Each wall is flat, endless, passes through zero and stands at right angles to its row. A trip goes straight from one point to another. List the walls that it crosses, first one first.

Walls:
(1): [0.09 0.03]
(2): [0.26 0.51]
(3): [0.13 0.13]
(4): [-0.35 -0.06]
(5): [-0.23  0.19]
(6): [ 0.11 -0.18]
Trips:
[0.12 0.22] to [0.10 0.57] => none
[ 0.25 -0.70] to [-0.49  0.05] => 1, 4, 5, 6
[ 0.20 -0.12] to [ 0.02 -0.22] => 3, 1, 4
[-0.16  0.14] to [ 0.22 -0.04] => 3, 1, 4, 5, 6
[-0.13  0.05] to [0.02 0.21] => 2, 3, 1, 4

Walls:
(1): [ 0.07  0.06  0.21  0.04 -0.17  0.41]
(2): [ 0.72 -0.32 -0.17 -0.17  0.08  0.06]
(3): [ 0.30 -0.50  0.20 -0.20  0.48 -0.01]
(4): [ 0.14  0.23  0.17 -0.41 -0.01  0.26]
(5): [-0.34 -0.19  0.10  0.42 -0.20  0.14]
(6): [-0.20  0.33  0.14  0.40  0.38  0.09]
Trips:
[ 0.00 -0.11  0.04 -0.11  0.01  0.60] to [-0.37 -0.51  0.68 -0.06 -0.28 -0.17] => 2, 4
[ 0.44 -0.34  0.23  0.37  0.10  0.24] to [ 0.36  0.31 -0.09  0.10  0.09  0.21] => 4, 5, 3
[ 0.33 -0.01 -0.02  0.21 -0.23 -0.09] to [ 0.13  0.45  0.34  0.09 -0.17  0.26] => 4, 6, 2
[ 0.15 -0.16 -0.10  0.58  0.20 -0.12] to [-0.45  0.46  0.05 -0.38  0.27 -0.01] => 2, 3, 5, 4

Walls:
(1): [ 0.16  0.16 -0.25  0.15 -0.01 -0.25 -0.17 -0.41  0.56 -0.02 -0.33]
(2): [ 0.01 -0.24 -0.44 -0.05  0.10  0.44  0.38 -0.05 -0.02 -0.17 -0.06]
(3): [ 0.14  0.31 -0.53  0.27  0.12  0.15  0.13 -0.15  0.23 -0.12  0.57]
(4): [-0.12  0.38  0.49 -0.34  0.36 -0.33 -0.01  0.07 -0.24 -0.06 -0.13]
(5): [-0.09 -0.05 -0.03 -0.03 -0.24 -0.01 -0.04 -0.30 -0.37 -0.12  0.51]
(6): [ 0.07  0.04 -0.12  0.20 -0.25 -0.02 -0.30  0.27  0.23 -0.35 -0.12]
Trips:
[-0.11 -0.26  0.04 -0.31 -0.15 -0.48 -0.23 -0.17  0.15  0.20 -0.23] to [ 0.29  0.01 -0.08  0.19  0.22 -0.10 -0.18 -0.56  0.06  0.12  0.06] => 5, 4, 3
[ 0.04 -0.37 -0.29 -0.11 -0.10  0.19  0.30  0.21 -0.38 -0.18  0.02] to [ 0.04 -0.19  0.37 -0.09  0.13  0.37 -0.41 -0.12  0.11 -0.10 -0.09] => 6, 5, 4, 2

Walls:
(1): [-0.15  0.16 -0.17  0.17 -0.30  0.07 -0.11  0.16  0.29 -0.03 -0.26  0.02
  0.16  0.22 -0.13  0.07  0.01 -0.30]
(2): [-0.13  0.29  0.14  0.21  0.12  0.07  0.32  0.23  0.27  0.17 -0.23  0.29
  0.26  0.07 -0.23 -0.15  0.42  0.29]
(3): [-0.22  0.19 -0.45  0.21 -0.41 -0.12 -0.17  0.32  0.18  0.07 -0.05 -0.34
  0.14  0.09 -0.17 -0.06 -0.44  0.35]
(4): [-0.29  0.22 -0.18 -0.04  0.11  0.31 -0.07 -0.22  0.27  0.29  0.04 -0.63
  0.51  0.50  0.35  0.09  0.22  0.08]
(5): [ 0.22  0.05  0.50  0.22 -0.02 -0.34  0.46 -0.03  0.20 -0.08 -0.07 -0.23
  0.10  0.09  0.29 -0.13 -0.16 -0.36]
(6): [-0.15  0.08 -0.65  0.00  0.05 -0.07  0.03  0.33 -0.10 -0.10 -0.50  0.21
  0.05  0.16  0.00  0.68  0.05  0.42]
(7): [ 0.14  0.03 -0.27  0.34 -0.26 -0.09  0.56  0.23 -0.33  0.30  0.08 -0.07
  0.03  0.17 -0.08  0.54 -0.28 -0.38]
Trips:
[ 0.26 -0.29 -0.53 -0.02 -0.14 -0.02  0.07  0.32 -0.10 -0.24  0.08  0.17
  0.03  0.18  0.52  0.24 -0.09  0.03] to [-0.05  0.28 -0.12 -0.19  0.36 -0.49 -0.18 -0.14  0.11 -0.22  0.13  0.13
 -0.08 -0.04 -0.02 -0.44  0.20 -0.41] => 3, 5, 7, 1, 6
[ 0.20  0.12  0.16  0.49  0.44 -0.16 -0.01  0.08  0.40 -0.18  0.04 -0.04
  0.05  0.10  0.00 -0.26 -0.13 -0.43] to [-0.47  0.00  0.16  0.33 -0.07 -0.33 -0.22 -0.20  0.34 -0.21  0.36 -0.09
 -0.33 -0.23 -0.43  0.13 -0.07  0.07] => 3, 2, 5
[ 0.49  0.11 -0.25  0.55  0.07  0.14 -0.03 -0.01  0.09 -0.07 -0.57 -0.28
 -0.08  0.01  0.10 -0.11  0.09  0.04] to [ 0.13  0.35  0.01 -0.09 -0.45  0.09 -0.01 -0.19 -0.16  0.00 -0.20 -0.39
  0.34  0.05 -0.02  0.36 -0.02 -0.39] => 2
[ 0.47  0.07 -0.02  0.10  0.14 -0.12 -0.67  0.13 -0.24  0.10 -0.24  0.59
 -0.45  0.62  0.28 -0.39  0.46  0.20] to [ 0.02 -0.02 -0.17  0.07  0.38  0.03  0.07  0.05  0.25 -0.26 -0.41  0.27
  0.47 -0.08 -0.07 -0.14  0.40 -0.24] => 1, 4, 5
[ 0.52 -0.03 -0.04  0.41 -0.15 -0.59  0.37  0.08  0.55  0.03  0.06  0.34
  0.14  0.02 -0.12 -0.09  0.62 -0.17] to [ 0.07  0.37 -0.02  0.15 -0.15 -0.30  0.31  0.23 -0.29  0.24 -0.14 -0.63
  0.36  0.10  0.18  0.18 -0.35 -0.07] => 3, 6, 4, 2
[-0.22 -0.04  0.26  0.05  0.14 -0.09 -0.36  0.23  0.40  0.28  0.02  0.20
  0.38  0.21 -0.28  0.54  0.12  0.11] to [ 0.07 -0.11  0.14 -0.24  0.66  0.46 -0.42 -0.27 -0.02 -0.28  0.25  0.08
 -0.18 -0.06 -0.24 -0.33 -0.35 -0.04] => 3, 6, 1, 2, 4

Walls:
(1): [ 0.09  0.11 -0.21  0.18 -0.02  0.20 -0.19 -0.28  0.01  0.18  0.15  0.02
 -0.04 -0.03 -0.44  0.22  0.03 -0.47  0.25  0.11  0.15 -0.09  0.20  0.12
  0.35  0.19  0.15  0.32 -0.69  0.27  0.09 -0.01]
(2): [ 0.86  0.45 -0.45  0.94 -0.16 -0.25 -0.02 -0.24 -0.09  0.08 -0.02 -0.17
  0.52  0.52  0.11 -0.41 -0.09  0.20  0.08  0.12 -0.49 -0.06  0.55 -0.54
  0.03  0.10  0.12  0.40  0.21  0.16 -0.07  0.06]
(3): [ 0.06  0.36 -0.23 -0.35 -0.69 -0.14  0.33 -0.09 -0.09 -0.19 -0.17 -0.25
  0.02  0.37  0.11  0.25  0.13 -0.05 -0.44 -0.12  0.29  0.07  0.28  0.21
 -0.19  0.49 -0.31  0.16  0.46  0.17  0.25 -0.45]
(4): [-0.22  0.28  0.10  0.11 -0.02 -0.42 -0.31  0.35 -0.11  0.12  0.07 -0.01
 -0.11  0.11  0.38  0.35  0.08  0.07 -0.12  0.00 -0.48 -0.01 -0.20 -0.24
 -0.49  0.24  0.12  0.26  0.02  0.69  0.06  0.06]
(5): [-0.32 -0.40 -0.55 -0.20 -0.07  0.12  0.07  0.23 -0.22 -0.04 -0.49  0.35
 -0.14  0.25  0.12  0.03  0.53 -0.33 -0.29  0.06 -0.04  0.28 -0.18 -0.02
  0.30 -0.22  0.22  0.06 -0.01  0.26 -0.08 -0.43]
(6): [-0.41 -0.36 -0.10 -0.39  0.02  0.51 -0.03 -0.36 -0.15  0.28 -0.23 -0.10
 -0.17  0.28 -0.11 -0.10 -0.21  0.04 -0.10  0.12  0.42  0.40 -0.32  0.26
 -0.20  0.09  0.24  0.16  0.33 -0.20 -0.11 -0.25]
(7): [ 0.04  0.02  0.08  0.29 -0.37  0.38 -0.01 -0.16 -0.19  0.02 -0.05  0.25
  0.71  0.04  0.29  0.08 -0.17  0.26 -0.01 -0.05  0.09 -0.26 -0.30  0.12
  0.22  0.18 -0.27  0.13  0.35 -0.36  0.26 -0.09]
(8): [ 0.17 -0.48 -0.33  0.08 -0.35  0.30  0.22 -0.14  0.39  0.17 -0.01  0.14
 -0.10 -0.05  0.50  0.34  0.12 -0.55 -0.08 -0.06  0.33  0.23  0.00  0.00
  0.05 -0.36 -0.10  0.02 -0.03  0.00  0.13 -0.17]
Trips:
[ 0.25  0.34  0.23 -0.13  0.20  0.07 -0.19 -0.26 -0.24  0.06 -0.05  0.22
 -0.15  0.17 -0.33 -0.07 -0.34  0.06  0.05  0.01  0.32 -0.25 -0.47 -0.34
  0.42 -0.11 -0.47 -0.06 -0.22  0.01  0.01 -0.23] to [-0.14 -0.27 -0.16 -0.16  0.49 -0.34 -0.06  0.23  0.19 -0.27  0.45  0.22
 -0.20  0.28 -0.22 -0.30  0.39 -0.17 -0.24 -0.40  0.18 -0.10 -0.24  0.35
  0.49 -0.09  0.04 -0.17 -0.27 -0.27  0.10 -0.01] => 6, 5, 7
[ 0.55  0.20 -0.15  0.41 -0.28 -0.11  0.33  0.36 -0.13  0.44 -0.29  0.07
 -0.20 -0.17  0.08  0.26  0.23  0.34 -0.23  0.15 -0.30  0.18  0.48  0.14
  0.15  0.40  0.10 -0.09 -0.02  0.09 -0.41  0.15] to [-0.05 -0.22 -0.09 -0.23  0.06  0.08  0.25 -0.56 -0.10 -0.56  0.41  0.13
 -0.47  0.23 -0.08  0.07  0.40 -0.52  0.31  0.18 -0.11  0.46 -0.15 -0.02
  0.23  0.12 -0.13 -0.10  0.07  0.09 -0.24  0.43] => 8, 4, 2, 6, 3

Walls:
(1): [ 0.39 -0.09  0.41 -0.01 -0.17  0.52  0.08 -0.02  0.14 -0.09 -0.06  0.42
  0.01  0.10  0.13  0.25  0.01 -0.45 -0.05  0.18 -0.34 -0.13  0.44  0.30
  0.61  0.20  0.40 -0.08  0.06 -0.12  0.03  0.02 -0.07 -0.44 -0.50 -0.11
 -0.91 -0.23  0.09  0.13 -0.37  0.09 -0.08  0.06 -0.47  0.08  0.18  0.06]
(2): [-0.39  0.07  0.20 -0.57 -0.15 -0.09  0.28  0.09 -0.38  0.47  0.15  0.31
 -0.10  0.12 -0.62 -0.35 -0.05 -0.31  0.06 -0.26 -0.41  0.49  0.13 -0.11
  0.29  0.00  0.65 -0.29 -0.10  0.54 -0.60  0.32  0.65  0.49 -0.47 -0.01
 -0.23  0.09  0.06 -0.14  0.09  0.02 -0.02  0.23  0.30  0.07 -0.57 -0.15]
(3): [ 0.61 -0.21  0.06  0.55 -0.18  0.35 -0.10 -0.09 -0.20 -0.38  0.03 -0.05
  0.31 -0.13  0.24  0.09 -0.09  0.34 -0.49  0.14  0.35 -0.13 -0.23  0.32
 -0.24 -0.37  0.13 -0.02 -0.36 -0.54  0.42 -0.14  0.33  0.54 -0.04  0.39
 -0.37 -0.66 -0.34 -0.51 -0.23  0.20  0.18 -0.23 -0.06 -0.04  0.13 -0.34]
(4): [ 0.13  0.47  0.32  0.24 -0.28 -0.11 -0.11 -0.01  0.08  0.34  0.04  0.03
  0.46  0.02  0.05 -0.48 -0.11 -0.34 -0.05 -0.01 -0.08 -0.09  0.28  0.10
  0.26  0.03  0.12 -0.16 -0.05 -0.10 -0.07 -0.34  0.08  0.43 -0.18 -0.39
  0.42 -0.36  0.21  0.12  0.13  0.06  0.33 -0.40 -0.09  0.00  0.03 -0.02]
(5): [ 0.20 -0.19  0.31 -0.05  0.02  0.12 -0.12 -0.01 -0.05 -0.27 -0.15 -0.05
  0.32 -0.21 -0.10 -0.08 -0.04  0.02  0.37 -0.03 -0.12  0.29 -0.21  0.04
 -0.06 -0.04 -0.20  0.05 -0.08  0.21  0.64  0.29 -0.40 -0.56 -0.55 -0.18
  0.26 -0.06  0.08 -0.18  0.09 -0.31  0.08  0.19  0.00  0.20 -0.33 -0.03]
(6): [ 0.04 -0.33 -0.17 -0.79 -0.22  0.33 -0.29 -0.13 -0.27  0.41  0.08 -0.20
 -0.08 -0.03 -0.16 -0.21  0.05  0.04 -0.26 -0.21  0.05 -0.01  0.03 -0.03
  0.06 -0.18 -0.21  0.10  0.46  0.20  0.20 -0.62  0.14  0.11  0.20  0.34
  0.02  0.25 -0.04 -0.36  0.16  0.68 -0.15  0.31 -0.17 -0.43  0.02  0.17]
(7): [ 0.21 -0.18  0.05  0.40 -0.21  0.28  0.06  0.24 -0.22  0.15 -0.08  0.22
 -0.14 -0.10 -0.64 -0.04 -0.06  0.56  0.00 -0.34  0.16  0.02  0.17  0.02
  0.31 -0.05 -0.17 -0.03  0.36 -0.20  0.38 -0.29 -0.23 -0.29 -0.11  0.27
 -0.10  0.34 -0.21  0.52 -0.50 -0.05 -0.48  0.10  0.16 -0.02  0.03 -0.22]
Trips:
[ 0.12 -0.01 -0.47 -0.16 -0.01 -0.38  0.28  0.17 -0.28 -0.27  0.20  0.15
 -0.25 -0.20  0.19 -0.43  0.22  0.22 -0.61 -0.24  0.10 -0.10 -0.37  0.20
  0.02  0.10 -0.51  0.22  0.15  0.22 -0.15 -0.22 -0.25 -0.58  0.25  0.08
 -0.21  0.13 -0.45 -0.01  0.06  0.39  0.29 -0.20  0.05  0.16 -0.05  0.60] to [ 0.16  0.17  0.07 -0.21 -0.06  0.34 -0.24  0.43  0.34 -0.04  0.26 -0.40
  0.04  0.13  0.49 -0.15  0.19 -0.37 -0.15 -0.49 -0.11  0.18  0.09  0.26
  0.16 -0.23 -0.13  0.14  0.19 -0.03 -0.18 -0.02  0.03  0.18  0.32 -0.37
  0.16 -0.29  0.44  0.05  0.01 -0.17 -0.11 -0.08 -0.06 -0.13 -0.13  0.17] => 7, 4, 1
[-0.16  0.18  0.03  0.23 -0.02 -0.46  0.62 -0.03 -0.07  0.04 -0.26 -0.29
 -0.02  0.27  0.17  0.22 -0.10  0.10  0.27  0.07 -0.40  0.12 -0.43 -0.22
 -0.14  0.74 -0.40  0.31  0.04  0.28  0.12 -0.02  0.18 -0.13  0.23 -0.06
  0.33 -0.01  0.45  0.05 -0.58 -0.22 -0.19  0.07 -0.33 -0.52 -0.62  0.29] to [-0.21 -0.23  0.02 -0.12  0.24  0.31  0.01 -0.26 -0.12 -0.35 -0.18 -0.16
  0.17  0.46  0.22  0.16 -0.07  0.32  0.03 -0.36  0.19  0.28  0.00  0.21
 -0.01 -0.24  0.33  0.09 -0.37 -0.04 -0.31 -0.04 -0.16  0.23 -0.04  0.21
 -0.04 -0.60 -0.32  0.24 -0.58 -0.01  0.22 -0.25  0.20 -0.08 -0.18  0.24] => 3, 5, 2, 1
